Rows are points. Before rounding, the points of a table are all equally far from one centre. They may lie mostly on one side of it. Write the centre, to within rounding.
In the rows, 100 means zero.

Points (6 x 2):
105,77
93,157
150,92
135,160
113,164
115,164
Centre: 116,120

Points:
195,72,122,79,107,102,104,92,139
99,102,140,102,128,140,103,132,177
100,101,139,84,100,63,122,113,159
127,85,97,132,114,56,162,105,108
132,73,166,85,62,95,132,89,133
116,73,141,68,130,68,148,108,105
88,119,158,81,110,128,122,101,147
108,79,135,83,99,56,120,130,152
99,81,152,70,134,88,93,51,140
87,83,148,92,163,123,138,129,119
80,139,112,113,100,97,123,108,128
149,38,146,92,74,101,85,127,151
Centre: 122,71,118,117,115,112,108,95,124

Points, 28 rows:
72,45,82,155,42,130,109,66,54,135,48,118,75,149,109,114,98,156,119,142,118,82,131,100
83,84,148,117,93,152,118,128,80,46,89,109,28,158,37,111,97,97,73,136,138,70,135,126
97,46,107,137,117,149,100,46,74,143,88,57,83,98,57,101,130,152,28,134,116,63,148,120
113,87,40,148,55,96,139,96,117,109,94,128,130,150,94,144,119,100,70,139,78,83,73,137
107,93,98,128,109,76,123,112,53,56,97,71,65,130,97,100,102,87,60,95,111,36,83,190
80,139,111,111,107,107,91,64,96,88,106,73,147,151,75,158,120,171,103,129,87,36,138,128
86,99,90,132,72,89,133,25,72,89,97,66,114,118,82,116,51,68,95,143,96,82,119,164
125,127,124,111,77,91,134,75,107,125,93,131,99,155,58,149,72,114,148,168,122,69,116,114
90,111,119,168,94,162,107,38,35,129,105,69,89,136,127,100,123,105,96,133,61,110,118,138
126,72,79,108,102,69,105,124,106,80,110,87,112,134,66,178,97,153,106,121,57,114,62,143
101,141,99,133,41,135,136,99,50,123,50,87,125,108,105,151,127,98,109,133,118,109,137,89
134,114,100,122,142,149,144,71,105,67,40,108,126,72,74,158,132,135,114,99,114,75,134,129
66,141,110,152,45,120,121,118,116,91,70,78,109,98,100,108,84,122,169,143,81,65,114,113
145,103,91,70,62,83,122,50,69,106,74,74,116,158,92,93,116,118,105,81,117,131,86,155
84,84,95,123,80,143,151,77,55,97,92,91,86,102,116,139,87,136,149,137,75,107,69,175
132,102,109,95,59,87,123,35,83,135,107,113,60,174,62,119,87,167,93,75,97,83,128,118
60,65,142,90,79,172,133,67,63,81,84,116,120,145,73,132,104,165,78,130,91,88,76,75
98,119,117,130,101,129,141,49,80,94,106,156,147,120,87,115,111,86,97,160,103,104,136,166
86,48,118,86,107,143,160,68,72,72,81,128,101,123,149,109,116,109,52,86,122,127,90,156
121,126,129,127,111,157,140,59,76,74,105,96,92,98,113,43,149,103,39,104,121,92,123,158
149,67,131,166,73,104,150,78,85,57,72,65,72,78,88,131,136,150,146,123,88,91,121,160
121,129,65,163,133,158,148,88,63,104,89,47,130,108,125,112,89,125,116,124,68,108,122,104
113,63,131,82,99,161,94,155,68,91,76,69,115,131,84,118,91,151,119,137,65,117,115,154
135,110,66,165,84,173,144,69,87,84,93,84,96,157,74,165,95,114,89,148,121,97,128,127
99,58,95,136,77,95,121,23,95,92,81,96,122,141,59,74,94,115,133,191,141,104,97,120
104,93,140,166,58,142,115,66,50,82,115,41,140,103,108,90,102,108,67,149,151,84,102,104
110,96,91,136,62,87,126,61,121,86,108,70,110,133,84,143,87,108,101,107,100,43,154,195
102,85,37,91,84,113,76,75,102,91,53,98,109,178,85,140,93,138,97,63,83,100,149,120
Centre: 100,83,105,119,102,106,108,90,96,90,100,94,85,115,95,105,115,118,96,116,104,91,117,103

Points (28 x 24):
88,141,42,46,133,99,68,118,33,48,52,104,156,96,152,131,135,85,91,73,128,84,90,122
67,117,61,85,118,104,100,100,72,70,68,124,135,75,113,149,106,91,69,134,147,105,158,143
64,123,94,75,148,116,81,104,76,36,42,132,169,99,101,87,137,99,106,69,110,105,119,150
73,101,89,79,114,109,51,67,54,76,45,134,112,85,120,91,100,68,108,108,150,87,132,119
119,101,129,71,123,106,74,84,80,72,94,107,106,64,96,149,104,108,107,99,121,70,92,129
101,92,85,85,138,113,86,107,50,92,32,115,185,103,108,85,159,111,75,53,145,94,110,108
111,121,69,67,127,88,77,94,105,93,29,114,123,117,120,138,146,97,81,147,96,112,105,153
58,121,64,113,133,97,80,77,67,68,29,127,130,110,92,115,93,68,105,141,94,86,147,118
106,105,69,70,129,112,99,116,76,22,76,103,146,79,84,137,125,95,75,118,143,94,139,147
97,128,69,96,124,100,95,83,47,82,52,113,144,92,125,117,174,58,111,111,92,112,130,130
87,89,78,65,181,99,99,57,80,66,67,90,107,94,102,123,108,64,94,123,149,72,119,136
100,97,90,110,134,88,75,101,89,68,23,116,135,74,110,105,139,110,105,87,141,116,138,155
103,104,31,110,124,97,73,75,57,68,49,135,141,66,112,149,171,82,106,116,127,101,130,155
129,157,95,72,136,89,62,81,45,83,46,117,139,81,122,124,125,78,99,111,102,86,111,173
59,102,42,98,113,82,61,73,69,50,17,113,156,102,93,140,129,107,93,125,147,89,125,110
124,110,78,95,127,109,57,77,31,101,28,115,139,81,123,132,126,107,98,110,107,90,150,137
75,84,95,59,123,52,76,84,64,62,79,90,138,85,88,94,132,83,123,56,128,103,90,127
98,124,65,38,143,101,85,72,67,71,48,107,131,49,80,116,124,123,68,82,133,95,116,129
64,134,60,82,195,64,85,72,73,75,67,90,134,95,109,100,128,81,109,45,108,68,48,126
92,123,64,78,140,129,112,97,118,85,53,150,100,88,113,98,81,101,69,111,139,83,104,162
108,124,86,114,133,99,104,86,48,87,15,121,150,105,76,112,128,60,115,123,134,89,91,114
79,139,83,77,135,114,41,92,67,103,42,150,152,82,91,145,114,93,134,97,120,75,123,169
109,104,67,57,108,105,46,95,87,45,42,131,131,110,104,125,116,79,127,141,91,83,89,145
67,104,75,68,123,96,64,88,67,78,59,149,104,73,108,140,106,116,96,121,104,92,157,142
116,120,94,109,160,103,62,76,91,84,39,106,143,94,142,118,107,89,124,127,93,100,134,150
111,137,77,68,158,102,58,75,37,93,50,119,127,74,70,137,144,77,114,115,125,97,109,151
147,113,67,64,166,81,78,75,54,46,73,143,163,87,92,123,130,90,92,73,122,132,116,122
95,162,90,98,131,89,58,105,88,77,32,122,178,115,127,108,143,91,126,128,119,73,111,128
Centre: 93,106,55,102,140,92,67,96,79,88,85,123,146,106,103,117,115,91,77,90,113,74,93,128

Points:
122,68,107,135,81,72,118,72,98,118,117,76,41,139,66,126,54,145,41,86,88,65,79,101
111,59,136,109,109,86,49,111,98,166,105,60,97,169,94,83,115,119,46,115,91,95,80,97
116,62,81,138,97,116,93,104,113,84,96,120,60,172,77,138,69,95,61,122,71,101,83,138
115,83,99,99,133,52,102,67,77,135,134,69,32,152,51,120,82,115,74,108,68,60,72,104
122,62,103,97,43,108,94,114,91,149,93,81,58,130,75,80,90,78,92,106,84,94,85,139
120,71,44,111,74,97,81,119,88,102,93,127,70,163,69,112,76,89,60,113,81,125,88,112
116,58,94,101,117,116,113,119,46,139,102,87,37,152,58,142,54,91,83,136,92,86,81,103
99,49,136,110,50,105,105,86,36,104,94,125,101,140,57,104,107,112,76,109,106,79,93,94
94,52,114,115,100,97,97,126,56,123,84,65,112,141,76,148,70,61,83,129,119,84,113,114
104,51,103,125,94,55,88,108,98,133,93,84,95,151,75,113,97,120,37,115,85,84,83,154
140,93,99,145,97,102,109,97,79,128,87,106,61,85,46,98,84,98,71,95,83,60,70,133
108,95,94,103,74,97,105,108,104,149,115,115,46,173,88,126,107,126,77,136,93,102,36,82
121,46,111,84,86,118,80,69,63,126,107,58,80,123,73,123,50,112,60,79,79,61,95,139
108,56,117,90,110,84,94,75,64,134,115,96,49,192,93,158,99,85,53,101,118,105,61,100
130,74,55,79,92,80,97,90,115,133,115,65,47,123,78,130,116,86,35,126,94,87,46,87
96,96,136,129,121,67,135,92,78,147,111,83,63,105,71,137,102,100,37,114,81,89,111,99
87,71,106,90,133,105,68,109,124,148,127,91,86,129,80,134,124,142,39,100,94,65,91,125
115,63,132,106,77,108,56,101,95,130,115,99,90,195,92,80,83,142,57,91,116,87,53,107
116,69,70,95,61,83,133,93,75,132,108,95,81,147,45,91,81,127,69,105,77,108,44,98
91,64,85,113,139,100,130,71,109,139,88,81,58,131,96,97,70,98,35,110,91,83,57,155
96,60,93,87,79,87,96,58,91,115,79,66,37,124,72,113,84,95,117,98,64,89,34,94
83,90,81,121,71,95,88,107,94,151,98,43,65,128,69,145,99,101,53,113,108,87,63,98
137,72,131,132,95,86,63,107,66,129,95,63,76,163,69,117,63,79,50,152,110,75,67,61
111,46,85,114,62,81,151,101,99,132,91,92,82,161,63,135,92,105,87,86,102,121,125,95
130,91,111,77,108,90,105,140,96,122,68,81,86,156,64,109,126,65,30,127,90,130,84,78
180,53,99,91,61,97,76,59,76,146,99,92,82,119,75,134,79,98,81,105,111,56,116,103
111,87,69,96,83,74,100,92,56,142,114,117,79,133,65,145,66,138,105,89,95,91,110,115
132,77,106,100,113,47,82,97,91,171,121,87,56,141,80,98,82,92,97,114,69,101,109,133
96,61,81,107,74,75,110,118,83,148,93,71,93,173,67,144,95,70,111,88,98,83,70,80
107,100,117,108,77,92,75,97,72,133,66,81,51,161,105,66,44,88,34,109,105,86,107,115
Centre: 119,81,105,95,116,101,101,84,102,109,93,91,83,138,88,101,89,104,81,107,108,83,92,85

Points:
84,146,92,162,98,111,92,100,72,102,119,112,187,34,110,125,86,75,121,106,160,81,145,84
116,103,67,134,100,86,85,92,115,97,101,99,166,41,61,87,62,43,152,68,153,72,135,70
77,117,92,155,77,114,95,85,93,121,154,97,156,39,111,114,87,68,153,115,151,104,129,48
111,91,116,143,77,75,127,106,105,114,132,111,137,15,69,111,35,54,109,128,157,118,143,69
94,98,59,144,71,84,142,101,64,113,100,132,126,35,84,130,89,58,172,79,124,85,112,84
73,99,73,128,77,97,123,94,109,105,98,146,143,35,89,140,86,63,159,122,164,88,124,86
56,129,90,138,113,112,95,78,104,106,105,126,114,50,117,95,71,20,137,102,158,84,107,53
74,127,118,142,56,89,74,121,134,122,131,61,166,25,85,151,100,55,115,113,166,73,119,73
88,135,84,112,95,163,94,100,108,75,81,74,154,46,119,100,100,68,111,126,168,98,130,62
77,142,84,158,101,103,97,92,122,137,121,131,158,33,71,110,103,88,148,133,160,104,112,67
51,110,75,134,109,89,88,57,105,106,91,90,167,26,80,119,83,50,105,129,151,139,137,69
88,140,77,168,134,88,111,106,79,103,114,146,124,39,100,142,107,38,144,99,140,112,154,94
73,141,79,164,111,77,87,93,106,123,101,116,144,45,97,141,89,87,128,110,139,117,172,54
91,138,63,153,75,72,109,112,80,93,98,149,144,46,87,93,90,52,157,85,149,63,133,92
123,131,78,161,115,58,90,111,123,111,119,98,145,40,100,145,42,41,131,77,144,85,133,88
61,103,119,143,89,124,120,108,129,89,100,102,149,68,88,95,77,46,163,136,127,111,82,58
93,101,102,151,140,94,114,96,103,91,85,103,151,46,91,117,49,61,113,80,177,84,124,57
116,122,92,188,135,97,104,83,126,115,97,108,101,16,80,146,96,75,119,91,170,93,120,83
103,90,77,156,124,84,117,120,152,102,121,119,116,28,89,76,72,47,138,99,144,96,123,71
82,154,39,157,115,99,118,85,118,131,124,131,112,45,117,148,90,57,109,115,130,108,142,93
70,138,114,162,133,119,99,93,97,67,122,103,144,47,41,83,96,61,107,99,134,122,185,105
94,95,46,111,84,100,65,81,115,143,97,85,136,64,96,163,98,62,141,148,151,89,160,102
69,136,77,116,124,105,119,93,89,77,158,115,170,39,77,141,77,63,132,121,155,88,148,62
72,99,46,143,85,98,114,89,126,96,116,124,140,60,44,52,66,86,106,107,144,94,131,116
88,135,96,153,94,109,66,81,93,99,99,133,120,48,106,113,79,25,101,113,195,109,128,76
72,127,63,127,119,117,66,101,97,127,108,117,123,69,144,114,64,29,117,91,135,74,134,75
73,123,41,129,84,98,83,118,107,86,126,114,89,62,102,136,57,66,141,121,136,67,173,97
84,100,97,166,78,127,101,78,92,123,105,102,106,41,81,101,87,66,141,82,168,83,165,60
100,79,129,141,93,65,95,120,141,118,64,127,113,13,65,84,88,41,114,107,140,98,143,86
139,135,66,164,93,99,93,118,141,89,75,79,117,51,86,114,81,47,136,112,161,123,163,89
121,100,93,162,73,85,110,102,112,120,96,101,144,42,93,138,64,19,126,90,158,46,152,101
Centre: 107,123,102,115,98,86,101,100,89,101,113,82,112,73,68,114,108,62,98,118,115,87,113,96

Points, 29 rows:
117,143,166,158,103,45,53,102,83,127,39,165,120,135,43,128,105,107,148,76,88,145,72,98
46,151,133,128,80,62,73,105,108,89,71,183,86,107,67,130,79,95,160,122,130,165,113,151
110,183,143,126,118,38,77,91,114,91,59,195,139,85,86,91,59,98,136,116,127,165,103,115
101,179,130,147,155,52,67,132,69,31,70,93,102,145,82,129,107,125,152,116,115,157,66,115
145,171,137,140,119,59,104,101,84,137,47,130,122,159,53,147,153,110,147,141,103,135,47,50
114,165,127,132,165,68,81,90,97,115,43,141,139,146,91,144,80,182,156,116,93,119,74,91
79,169,135,128,90,37,96,120,101,52,39,165,116,122,32,160,80,116,65,107,113,161,82,118
67,125,127,153,110,113,70,142,106,54,51,113,40,127,58,115,48,81,123,97,128,110,119,72
87,90,123,155,64,51,122,70,100,81,99,166,143,108,78,116,47,99,157,134,125,149,100,75
116,169,128,120,100,61,61,116,68,84,75,190,70,138,88,152,108,112,173,85,111,156,43,109
51,139,147,181,103,39,35,62,78,45,74,139,111,154,59,110,60,101,99,112,111,169,63,100
91,111,114,65,117,75,70,73,82,71,42,143,100,165,68,81,90,81,112,75,140,172,85,96
73,157,104,114,100,51,116,83,81,48,66,123,98,121,76,148,58,82,187,86,103,145,51,123
117,150,134,183,81,65,37,119,61,87,35,162,67,148,79,153,69,64,154,147,143,125,85,75
70,155,178,143,91,57,59,84,95,69,51,182,100,114,58,142,58,125,160,116,119,131,31,101
116,159,142,158,120,53,46,101,69,81,42,171,113,117,70,153,81,69,132,91,67,133,65,123
80,171,131,135,112,36,75,122,111,93,36,156,119,163,94,122,89,109,175,66,131,142,64,84
96,128,101,108,77,70,55,111,58,122,110,182,83,137,41,69,75,108,170,120,95,166,95,76
117,154,147,163,92,104,53,82,96,76,72,112,103,138,97,133,93,124,170,118,100,188,76,138
86,131,115,103,116,70,84,122,107,89,76,166,143,160,93,110,84,55,134,88,133,160,89,73
121,131,145,125,96,53,32,136,79,59,57,141,138,81,45,151,91,146,133,142,116,163,65,93
123,183,114,108,109,41,87,102,75,72,63,163,60,172,50,120,80,58,135,81,78,182,93,64
133,173,154,157,97,69,110,106,98,68,47,127,122,170,107,104,89,108,160,99,124,153,121,112
97,141,137,139,97,53,31,100,92,57,31,154,132,141,76,162,67,85,160,104,102,136,56,104
101,177,109,166,41,22,64,121,106,102,51,154,80,138,61,128,62,106,170,90,114,160,54,99
98,177,151,128,125,58,51,99,62,48,53,158,78,126,76,107,102,104,165,80,97,152,23,99
37,191,121,89,120,31,67,110,43,60,72,110,91,128,86,120,118,85,151,99,111,108,98,144
78,174,186,165,97,19,63,141,75,86,39,130,100,100,56,108,61,65,153,143,81,133,114,96
50,132,135,138,105,43,90,87,101,82,87,115,130,164,53,143,81,131,135,66,122,150,101,121
Centre: 94,148,121,115,91,45,80,83,90,99,67,114,70,112,98,115,91,115,106,139,99,125,88,69
